Each row of a before or after table is a point. The points were changed in one or more steps. Then noise was added and the rows were shuffled. The steps act on columns, c1 being the first. What was done? A step turns or swaps two columns, mirrors them in a line or flattens them onto one, adds a multiple of one to another, or multiplies or shifts one. Angles are multiples of 10 degrees, from the lower column toward the higher: turns from -170 to 170, lines from 10 to 170 but not 90. Use the fewest steps. Two steps may share a column if one is a turn and the other turns, adds or multiplies; they go together, in the order done. Otherwise the lowest column goes first.

Before, 11 rows:
[[-14  -7   9]
 [ -4 105 -68]
 [-39  -4  43]
 [-47  30  48]
 [-27  58  43]
 [ 13 -13 -29]
 [ 44 -35 -62]
 [  6  43 -52]
 [-17 -38  31]
 [-47  57   4]
 [-16  18 -81]]
After, 11 rows:
[[  27  -64   -3]
 [ -10   18    1]
 [ -21  -41    4]
 [  37   -5   -3]
 [  11    6    0]
 [   7  -20    2]
 [  29   29    4]
 [ -37 -102    3]
 [  36  -44    1]
 [  12  -67    0]
 [ -27   48    0]]
Steps: turn c1 and c2 by 160 degrees; multiply c3 by 0

Before, 8 rows:
[[  18    4   15  -14   43   -2   65   20   10]
 [  15   -8   19   71   57   40   -5    5  -24]
 [ -24   15   10   -8   46   21    6   49   26]
 [   7  -49   13   28 -114   24   -3   18   27]
 [ -25   22   -5   -2   39  -66   -7  -46   18]
 [  -5    3  -26  -18   -2   40  -10  -17   21]
 [   8   28  -48   63   42   25   -1   -7   -7]
 [ -75  -42   18  -34    7  -31   29   21   11]]
After (8 x 9):
[[ 116  -43   19  -11    3  -33   37   15  -10]
 [  -5    4   18  -21   44    1   65  -26   -6]
 [ -15   -5   18   11   50   41  -27  -10   25]
 [ -16   25  -46    5   48   25  -22    2    4]
 [ -11    1  -27   -1   -3   39   -2   20  -19]
 [   5  -53   14    4 -113   26  -12  -20  -25]
 [  -2   24   -8   -1   45  -63   -3   52  -21]
 [  68   15   13   -3   42   20   10  -28  -24]]
Steps: turn c1 and c8 by -150 degrees; multiply c1 by 1.6; flatten c4 and c7 onto the line at 110 degrees; multiply c9 by -1

Before, 11 rows:
[[ -14  -29  -18  -54   39   23   20   16  -33    5   -3  -50   -3  -57]
 [ -15   16   13   29    5    0  -12  -11  -22    4  -83    4   91  -49]
 [ -15   11   41   29   17  -47   17  -26   53  -15   26   54   13   -7]
 [ -15  -43   28    4   17   29  -67    8    0  -12   15  -41  -29  -13]
 [   8   12 -121   34   27    9  -40  -11  -64   45  -25  -25   34    5]
 [  33   27  -57   -3   -8  -15    2  -22  -55  -10  -43   33  -24  -58]
 [  -1    5   52   24    6   23  -16  -14  -70   79   -2  -11   44   -8]
 [  33   30  -72   27  -28   11   16  -20  -59   33   -2  -58  -19  -18]
 [ -21   -4   48   20   -4    1   18   53  -20  -10  -24    7  -14  -21]
 [ -10   13   14   21    7  -73    1   43   39   12    1  -15  -34  -84]
 [ -23    5   51  -23   27  -23    1  -22  -53   -7    8  -32  -27    6]]
After (11 x 14):
[[ -17  -34   27    6  -18   68   33    0   10  -11   15  -40  -20  -13]
 [  32   18  -73   29  -26   -1  -19  -59  -19   28   -3  -60   17  -20]
 [ -15  -20  -19  -54   12    6  -32  -32   19    7   -5  -52  -35  -59]
 [  35   17  -56   -1  -26  -12   11  -58  -19  -10  -44   33    4  -59]
 [   8    3 -123   29   39   31   25  -63  -11   41  -27  -30  -11    0]
 [ -23    4   54  -23  -15  -15   12  -54  -22   -5    5  -32  -38    9]
 [ -17   15   14   25   87    7    9  -21  -12    8  -78    7   28  -52]
 [  -2    3   51   24   44   27   -5  -74  -16   81   -3   -9   10   -7]
 [ -11    7   41   33   18  -48   20   54  -32  -15   26   56  -14   -7]
 [ -10   11   10   20  -28  -60   41   37   47   11    1  -14  -20  -82]
 [ -18   -3   51   17  -17  -13  -15  -23   44  -11  -27    4   -4  -20]]
Steps: multiply c2 by 0.7; turn c5 and c13 by -70 degrees; mirror c6 and c7 in the line at 160 degrees; swap c8 and c9

Before:
[[ 23  27  -2  26  -6  24  11   3 -32  20   2 -34 -29   5 -17  15  17  33
   39 -11  18 -10 -46  -5  27  15  29 -16  -7 -27 -33  16]
 [-14  39  -8  29  -8 -20   7  10   2 -17  19   1 -63   4   7 -10  20  19
   41  22  -6 -42   4 -66  30 -14  35 -18 -48  30  14  21]
 [-25 -10  14  18  -9  -8   1   1   3  26  23 -23  43   4 -19   7 -12  27
   40  -3   5 -30   3   1  10 -10  35 -41 -29 -21 -27  22]
 [-23  -1 -26   5 -21 -18  12  -9  -5  45 -14 -36  49 -31 -15  54  -5  10
    7  25  39 -36  28   5  -1  33  -5 -19  19 -27   9  44]
 [ 47  28  24  28  -1  44  20   3  -2  16   3 -33 -17   6  43 -23  -1   7
   25 -15   8  -8  37   6 -28  54 -11 -32   8 -33 -17  30]
 [-29   4  24  16 -16  20 -19  21  33 -27  13  -9   4  -6 -11  13  28   7
    5  18  10  76  -6  23 -15   4 -29 -77  17 -60  21 -26]
 [  0   5 -20  -8  10   7 -10 -29 -12  -8   5 -12   9 -26 -32  -5  24  30
   28   0   4 -15  23 -22 -15 -17 -28  -7 -21  17  62  47]
 [ -9   3 -37   2  22  21   8 -17 -22  21  -1  11  -8  27 -29   7 -13  13
   -4 -26  11 -15 -28 -21  39 -11 -21 -17 -15 -20 -51  51]
 [ 13 -13 -30  29  28  -4 -26 -25  10  15  20 -19  13  22  49 -31  -9 -16
  -15 -10  40  -9 -46 -31 -15  37  15  34  -3 -32 -23  11]
 [ -1  11   1  23  -4  27  20 -19 -32 -14  61 -14   1  -5 -38 -54   6  -3
  -25  -5  37   9  14  28 -47  49  33  -6  -6 -26 -32  -2]
 [-15  -8  -3   1 -20   1  -9  42  24  28  46   1 -27  24  36  13  21  41
   -8  11 -15  -7 -48  -6 -26   7 -35  -9  21 -38  52 -12]
 [ 28  -6   5 -27  19  25  -2  22  17 -15   4   6 -19  21  41  23  49 -13
   68  14   6  -8  15  -6  36 -16 -32  21 -20  -2 -33 -17]
 [-41  23  39 -19  24 -19 -87  30  16  -8  22  42 -11 -10  -5   9  13  35
   -1   2  14  13 -16  18 -10 -18  48  19 -16 -12  12  24]]
After:
[[ -31    5   25   16  -17   20  -20   21   36  102   14   -9    1   -7
   -14   13   30    5    1   22   11   78   -6  -10  -17    5  -30  -76
    20  -63   22  -25]
 [   0   11    1   21   -3   28   20  -21  -34   67   59  -15   -4   -5
   -50  -53    4   -3  -16   -7   39    9   18  -22  -48   48   32   -5
    -6  -26  -28   -5]
 [ -41   23   40  -20   25  -22  -88   29   16   43   21   45  -16   -8
    -9   13   12   35    0    1   15   15  -12  -10  -10  -19   45   21
   -15  -15   12   27]
 [ -14   -6   -4    2  -18    3   -8   41   25  -86   44    0   -5   19
    42   15   17   41   -8    9  -17   -7  -51   -4  -25    6  -32   -9
    22  -38   52  -12]
 [  25   29    1   26   -5   24    9    2  -33  -62    0  -32  -29    2
   -20   14   17   33   26  -13   16  -11  -46   -5   25   14   31  -17
    -5  -27  -31   14]
 [  -8    0  -35    0   23   19    8  -15  -23  -81   -2   11   11   29
   -34    5  -16   13   -6  -27   11  -15  -27   11   39  -12  -22  -20
   -15  -22  -51   51]
 [  27   -8    6  -30   17   23   -2   21   14   37    4    8   -4   23
    39   23   49  -15   50   14    4   -9   17   12   38  -16  -31   21
   -22   -2  -36  -18]
 [  12  -12  -33   28   28   -4  -29  -27   10  -72   19  -19   27   24
    36  -33  -10  -19  -11  -10   41   -9  -47   26  -16   38   16   38
    -2  -34  -22    8]
 [ -16   40  -11   30  -10  -20    7   10    5  -20   20   -1  -61    4
     7  -10   16   18   31   22   -4  -37    4   69   29  -13   35  -18
   -47   29   12   21]
 [  49   26   21   28   -2   43   20    3   -1  -38    3  -33  -17    9
    41  -20   -4    7   16  -15   10   -7   41  -12  -27   55   -9  -32
     8  -31  -17   30]
 [ -24    2  -26    6  -20  -17   12   -9   -5 -121  -16  -35   25  -33
   -27   53   -4   13    1   24   39  -33   32  -21    2   34   -5  -18
    20  -24    9   42]
 [ -29   -7   11   20   -9   -9    4    2    4  -72   22  -22   48    1
   -24   10  -13   28   29   -1    6  -29    3  -14    8  -11   35  -42
   -31  -21  -26   21]
 [  -2    3  -19   -4    8    7   -9  -31  -11    0    4  -11   -9  -24
   -31   -1   24   33   17   -2    3  -17   24   26  -16  -19  -28   -8
   -20   21   60   48]]
Steps: turn c10 and c24 by -160 degrees; multiply c10 by 3; add 0.7 times c14 to c13; add -0.3 times c21 to c15; multiply c19 by 0.7

Before, 13 rows:
[[  41  -13  -30    1  -10   26  -10  -11  -33  -36  -13  -23   -9   34
     9   15   24    9   47   23   33   39   17  -16   23   30   37  -52
   -23   13   30   -1   10    5  -37   34   -3  -21  -70   24  -29  -21
    -2  -31  -66   40   49  -20   -3  -27  -22   10   -1  -88  -34    7
    65  -16   26  -11   17   13   14  -24]
 [ -42  -40    8   18   16    5  -24  -37  -26   13   36   17   -7    2
   -17   44   11   -1  -23   13   54  -30   -6   -7  -22   18   -9   -4
    -8    7  -10  -42   -7   10  -87   -1  -62   57  -18   13    1  -15
   -13  -13  -16    9  -30    0   -4   18   67   45  -19  -33  -15  -15
   -36    5   18  -20   15   22   74  -16]
 [  25    7   -1   17  -16  -26   42  -44   17    5  -19   16  -13    4
    13   31  -19   -2   36  -19  -35    9   96  -39   48   78   26  -20
    10   13   30   -4  -25    3   -4  -33   35   32  -42  -14  -28  -44
    12    0  -25  -23  -10   50   26  -35  -64   -7   20  -14   15    0
    14   63  -22  -13    9   39   27   30]
 [ -12   13  -43  -36   -1   29   21  -30   -8   26   31  -45    6  -61
    27    0  -15   -3  -19   -3  -20   -5   63  -23   19   13    9   -4
    16   34  -24  -20  -67  -42  -18  -44   43   15   48  -13  -17   34
   -21  -33    1   -6   13   35  -16   49   -6   11   42  -29   24  -74
   -23   17  -22  -59   13   -5   -8   24]
 [ -48  -22   33   13   60   -9   21    2   -7    6  -76  -23   47   -8
    30  -10  -53   27   48  -14    1  -11   21    4   13  -53  -44    3
   -39  -17  -42  -12  -80   69   27    4  -68   36  -32   18  -31   47
    16  -77   24    0  -11   15   35  -29   62    9   11    1  -19  -44
   -26  -19  -10   52  -22  -10   18  -48]
 [ -24   18    2    0   28   -3   34    2  -25    9  -13   12  -35   23
    52   49  -18   15   28    3   18  -36   73  -25  -14   25  -75   19
   -25   27   60  -19  -24  -27  -51  -53  -19   72  -18  -15   24   -6
    11   -1   24   51   58  -22  -14   47   10   27  -58   30  -27  -17
     1  -21    4  -69   34   26   20   -1]
 [ -14   -6    1   -1   19  -36    1   -4    1   32  -22   44   57  -10
    22   -8    5   -8   24   27  -13   17   -9    0   66  -13    6  -70
   -85   -9  -62  -31   15  -10  -26   14   54   76  -26    7    0   23
    37   -8  -16  -13  -34   14   16  -30   25  -28   24  -29  -17  -55
   -27   22  -15  -66  -21  -19   16  -19]
 [ -12   11   49   12   29  -25  -39   28   47   15   24   59   35  -24
     3   25  -25  -25   21   13   57   22    0    7   31  -38   -2    1
   -29   15 -121  -21  -39    6  -24   21   16   40   -2  -26  -51    6
   -46  -41  -14   51   26   17   38    2   21   59   35   -5   -9  -21
    42   25   45  -84  -13   11   12   -6]
 [  19   10   18   32    5   72   -1    9    5   -3   28   -7    7   13
    27  -25   65   29   38  -16   -2  -72   44   25   48   21   -2  -27
    24    5  -21   49  -82   60  -12  -19   -9   25   33  -37    2   -5
    29   18   -4   45   -7   41  -18    6   19    2  -66   11  -18   -1
    60  -22   30   14  -41   -8   -3   39]
 [  42   74  -26   16  -23   13   59   60  -30   -7   -6   43   10   38
     4   42  -48   42  -15   28   -4   33   62   24   47    4   53   33
     3   16    0    5  -52   58   10    0   12    8   13   -5   37  -22
    12   23   48   85  -17   -7   -6    6    6    9   78  -26   24  -47
   -10   -9   12  -19  -37   22    1  -36]
 [-100  -70   16   29  -22   56  -20   36   31    0    4  -13  -34   -2
    26   22  -18   38    7  -34  -26   38    4  -42   22   16    5  -28
   -34   17   42   16   17   27   56   -8  -11  -10  -18  -48  -15    3
   -18  -53  -11   25   23  -56  -28  -81   66   23   -6  -32  -19  -41
     8   17   43  -54    8   28    6  -14]
 [ -50  -48  -48   78   12  -10  -31  -11  -48  -66  -34  -41    2  -46
    12   46    5  -21   -5  -43  -19   36   33  -11   58  -10    4  -27
    13   23   11    1   20  -26   -4   28  -31   33  -12  -44  -39   -5
   -22  -11   11  -21   23   16   44   20   48   85   47   39  -19   32
   -15   11   81   -1   10  -15   14   26]
 [ -44   20   26   -1  -30   13   15    9  -29  -18  -28   16   -6    2
     6   43   79   16  -22  -24    8  -23  -13  -85   55    9  -10   32
     4   -1   24  -23   21    4  -28  -13  -24  104    8  -39  -11  -38
   -59  -59  -16   43    7   42  -18  -10  -11   49   28  -28   26  -44
   -20  -46   40   -6   22  -20    4  -16]]
After, 13 rows:
[[ -47  -48  -49   77   15  -11  -35  -10  -53  -67  -31  -42    2  -47
    14   43    4  -25   -9  -42  -19   36   32  -14   56  -13    4  -29
    13   23   11    6   18  -25   -5   27   33   32  -10  -44  -39   -6
   -24  -10   12  -20   21   16   46   22  -94   17   50   33  -15   33
   -15   10   80   -1    8  -13    9   25]
 [ -13   13  -43  -33   -2   30   21  -30   -5   26   33  -46    6  -63
    24   -1  -15   -5  -15   -3  -22   -6   61  -22   22   16   10   -4
    17   33  -23  -20  -64  -42  -15  -43  -39   18   47  -15  -17   34
   -22  -36    3   -6   15   33  -18   46  -11  -12   39  -28   25  -70
   -26   19  -18  -58   13   -5  -24   25]
 [  22    8    4   16  -19  -25   41  -45   17    3  -16   19  -13    4
    11   29  -18   -2   40  -18  -36   11   95  -38   48   76   28  -16
    11   13   30    2  -24    3   -4  -37  -12   33  -40  -14  -29  -44
    10    2  -25  -21   -9   53   26  -38   26  -57   19  -13   15    0
    15   65  -22  -13   12   41  -44   32]
 [  46  -16  -31    3  -11   28   -8  -15  -38  -35  -12  -25  -12   33
     7   14   22   12   48   24   36   39   15  -13   21   29   39  -49
   -23   11   32    2   12    7  -37   31   11  -18  -74   23  -29  -22
    -3  -31  -64   40   49  -20   -5  -25    4  -24   -1  -92  -33    4
    63  -11   29  -10   20   10  -13  -25]
 [ -43  -21   33   13   60   -9   25    1   -8    7  -83  -23   51   -5
    33  -13  -54   27   49  -14    1  -10   21    5   11  -54  -46    3
   -37  -16  -39  -10  -81   69   25    3   63   31  -32   18  -26   49
    14  -73   27    1  -14   13   35  -29  -19   56   14    1  -17  -44
   -20  -20  -13   51  -17   -9   29  -48]
 [  -8    7   51   13   30  -25  -41   26   51   12   28   63   35  -25
     0   22  -27  -21   22   13   60   19   -2    8   28  -40    0    4
   -28   15 -122  -20  -39    5  -28   25   -5   41   -2  -26  -54    6
   -49  -43  -12   51   29   14   38    5  -51    3   37   -3  -10  -21
    41   23   47  -84  -13   11  -20   -3]
 [ -46   20   26   -2  -31   12   12    7  -30  -20  -27   15   -3   -1
     5   44   82   13  -22  -24    6  -22  -12  -82   56    8  -12   32
     2   -3   25  -23   23    5  -32  -16   20  109   12  -41  -10  -37
   -59  -57  -20   43    9   39  -17   -8  -46  -27   25  -27   26  -46
   -18  -43   43   -4   20  -22   13  -17]
 [  17   10   18   31    6   74   -3   10    2   -4   31  -10    8   10
    25  -27   66   32   37  -13    0  -71   42   26   45   21   -3  -26
    25    3  -18   47  -80   62  -15  -19    9   26   31  -36    2   -4
    26   17   -4   47   -8   40  -18    4  -17   15  -63   12  -17   -3
    55  -23   31   12  -39   -8    4   41]
 [  48   71  -26   19  -24   11   55   62  -31   -8   -4   41   12   37
     3   45  -45   45  -13   32   -1   31   61   25   48    5   54   33
     4   15   -1    9  -56   57   11    1  -10    8   13   -3   39  -20
    11   20   48   88  -15   -8  -10    6   -9    4   77  -25   22  -43
    -8   -8   17  -18  -37   24   -8  -39]
 [ -40  -37   10   18   19    4  -21  -36  -25   16   38   17   -9    0
   -21   44   12   -2  -20   11   54  -31   -7   -5  -23   19   -9   -2
    -5    8   -9  -43   -8   11  -89   -2   97   56  -19   13    1  -13
   -14  -14  -18   10  -28    4   -4   22  -61   43  -17  -35  -15  -17
   -36    8   21  -19   15   23  -20  -13]
 [ -23   19    4    0   32   -2   31    3  -22    9  -11   10  -33   22
    51   48  -20   14   32    5   18  -35   72  -25  -11   28  -73   22
   -24   23   60  -20  -24  -27  -51  -51   30   71  -17  -17   23   -5
    10   -3   24   51   60  -18  -14   50  -22    1  -58   31  -28  -16
     3  -19    3  -64   33   28    0   -1]
 [ -98  -73   17   27  -19   59  -22   39   27    1    4  -13  -31   -1
    24   23  -21   39    8  -38  -26   38    5  -41   23   14    3  -32
   -32   16   40   17   13   25   61   -4   12  -13  -18  -47  -16    5
   -18  -53  -10   27   24  -60  -27  -82  -33   56   -7  -31  -21  -45
     8   16   44  -56    8   28    4  -18]
 [ -14   -5    0    0   17  -38   -1   -4    4   30  -25   42   60   -5
    23   -6    4   -8   25   28  -11   16  -12    0   62  -11    8  -70
   -85   -5  -63  -28   14  -11  -26   14  -31   72  -31    9   -3   23
    40   -6  -14  -15  -32   12   14  -30   45   35   21  -29  -17  -56
   -27   20  -14  -63  -17  -18  -46  -20]]
Steps: turn c51 and c52 by 110 degrees; add -0.3 times c29 to c51; turn c37 and c63 by -140 degrees
